Each wall is flat, endless, passes through zero and stands at right angles to its row. A trip goes straight from one point to another. List the walls that it crosses, first one first.

Walls:
(1): [-0.42  0.29]
(2): [0.32 0.17]
(3): [ 0.04 -0.65]
(4): [-0.15  0.22]
(5): [-0.03 -0.34]
Trips:
[-0.31  0.36] to [0.16 0.07] -> 2, 1, 4
[-0.08 -0.41] to [-0.11 -0.58] -> none
[-0.19 -0.32] to [ 0.24 -0.76] -> none
[0.36 0.00] to [-0.27  1.06] -> 3, 4, 1
[-0.36 -0.28] to [-0.56 -0.36] -> 4
[-0.33 -0.07] to [-0.34 -0.13] -> none
[ 0.12 -0.06] to [ 0.25 -0.28] -> none
[0.08 0.24] to [ 0.30 -0.11] -> 1, 4, 3, 5
[0.01 0.50] to [-0.58  0.08] -> 2

Walls:
(1): [-0.18 -0.09 -0.19 -0.17]
(2): [ 0.37 -0.07  0.19  0.20]
(3): [-0.24  0.21  0.23  0.15]
(4): [ 0.20 -0.93  0.29 -0.32]
(5): [-0.50 -0.32  0.07 -0.43]
(6): [-0.57 -0.10  0.54  0.43]
(7): [ 0.16  0.02  0.40 -0.12]
Trips:
[-0.07 -0.01 -0.02  0.03] to [ 0.24  0.52 -0.21  0.20] -> 5, 1, 6, 2
[ 0.39 -0.80  0.32  0.01] to [ 0.28 -0.02 -0.75  0.58] -> 6, 5, 7, 4
[-0.14  0.22 -0.04 -0.34] to [-0.15  0.37  0.24 -0.27] -> 6, 1
[ 0.14  0.39 -0.27  0.18] to [ 0.50  0.03 -0.35  0.36] -> 3
[-0.19 -0.25 -0.50  0.20] to [-0.25 -0.38  0.07  0.19] -> 4, 6, 3
[ 0.03 -0.02 -0.03 -0.28] to [ 0.62  0.04 -0.12  0.52] -> 2, 5, 1, 4, 7

Walls:
(1): [-0.38 -0.27  0.40  0.02 -0.08 -0.38 -0.52 -0.16]
(2): [-0.24  0.16 -0.47 -0.27  0.44  0.15  0.05  0.11]
(3): [ 0.16  0.04 -0.34  0.10 -0.34  0.13  0.12 -0.34]
(4): [ 0.15 -0.06 -0.45  0.11  0.20  0.70 -0.45 -0.05]
Trips:
[ 0.12  0.79  0.23  0.23 -0.42  0.00  0.53  0.36] to [-0.29 -0.55 -0.08 -0.38 -0.53 -0.40  0.45 -0.45] -> 1
[-0.41 -0.05  0.03  0.24 -0.40  0.02  0.03 -0.02] to [ 0.14  0.11 -0.40 -0.58  0.43 -0.41  0.49  0.38] -> 2, 1, 3
[-0.31 -0.15  0.40 -0.32 -0.26 -0.41 -0.33 -0.14] to [ 0.65  0.26 -0.25 -0.91  0.28 -0.37 -0.38 -0.88] -> 3, 2, 4
[-0.64 -0.16  0.36  0.34  0.18 -0.04 -0.25  0.28] to [ 0.49  0.11 -0.54 -0.04 -0.26  0.11  0.13 -0.26] -> 4, 3, 2, 1
[ 0.00 -0.48 -0.40  0.28  0.50  0.09  0.12 -0.12] to [-0.18 -0.07  0.71  0.11 -0.66 -0.65 -0.33  0.05] -> 1, 3, 2, 4
[ 0.33 -0.07  0.37  0.17 -0.01 -0.15  0.24  0.03] to [ 0.42 -0.48 -0.09 -0.41  0.35  0.24  0.36 -0.69] -> 3, 4, 2
[ 0.19  0.19 -0.12  0.12  0.47 -0.20 -0.38  0.04] to [-0.13 -0.31  0.08 -0.32  0.14  0.52 -0.09  0.22] -> 1
[-0.50  0.50 -0.17  0.07  0.10  0.15  0.31 -0.05] to [-0.06 -0.02  0.54  0.54 -0.23 -0.39 -0.06  0.07] -> 3, 1, 2

Walls:
(1): [ 0.05  0.31 -0.24 -0.14 -0.25  0.64 -0.18  0.70 -0.48  0.14  0.41]
(2): [ 0.17  0.52 -0.20 -0.64  0.03 -0.01  0.11 -0.81  0.37  0.19 -0.31]
(3): [-0.40  0.02  0.47 -0.04  0.20 -0.34  0.21 -0.48 -0.05 -0.10  0.00]
(4): [-0.25 -0.29 -0.23 -0.04 -0.02 -0.18  0.10  0.00  0.31 -0.03  0.16]
(5): [-0.02  0.47 -0.03  0.42 -0.42  0.14  0.09  0.48 -0.07  0.47  0.83]
(6): [-0.28  0.22  0.32  0.41  0.47  0.63  0.32  0.10  0.80  0.52  0.41]
(7): [ 0.10  0.05 -0.01  0.22  0.31 -0.12  0.35 -0.39 -0.32  0.41  0.01]
(8): [ 0.15  0.20  0.54  0.05  0.48  0.21 -0.27  0.12 -0.03 -0.02  0.24]
(9): [ 0.00 -0.20  0.35 -0.60  0.33  0.07 -0.14  0.51 -0.15 -0.13 -0.28]
(10): [-0.15  0.40  0.69  0.35  0.04  0.18 -0.41 -0.73  0.07 -0.12 -0.59]
(11): [ 0.68 -0.39  0.10 -0.03 -0.25  0.22 -0.04  0.64 -0.45  0.30 -0.21]
(12): [ 0.00 -0.08  0.23  0.51 -0.09 -0.09 -0.06  0.45 -0.22 -0.26  0.21]
Trips:
[-0.34 -0.13 -0.17  0.07 -0.63  0.27 -0.27  0.27  0.13  0.02 -0.11] to [-0.16  0.07 -0.12 -0.33 -0.16 -0.32  0.11  0.48 -0.15  0.20  0.12] -> 9
[-0.32 -0.32 -0.12 -0.41 -0.19 -0.30  0.46 -0.15  0.29  0.13  0.56] to [-1.06  0.57  0.19 -0.19  0.10 -0.28 -0.34  0.08  0.33 -0.47  0.19] -> 7, 9, 10, 8, 12
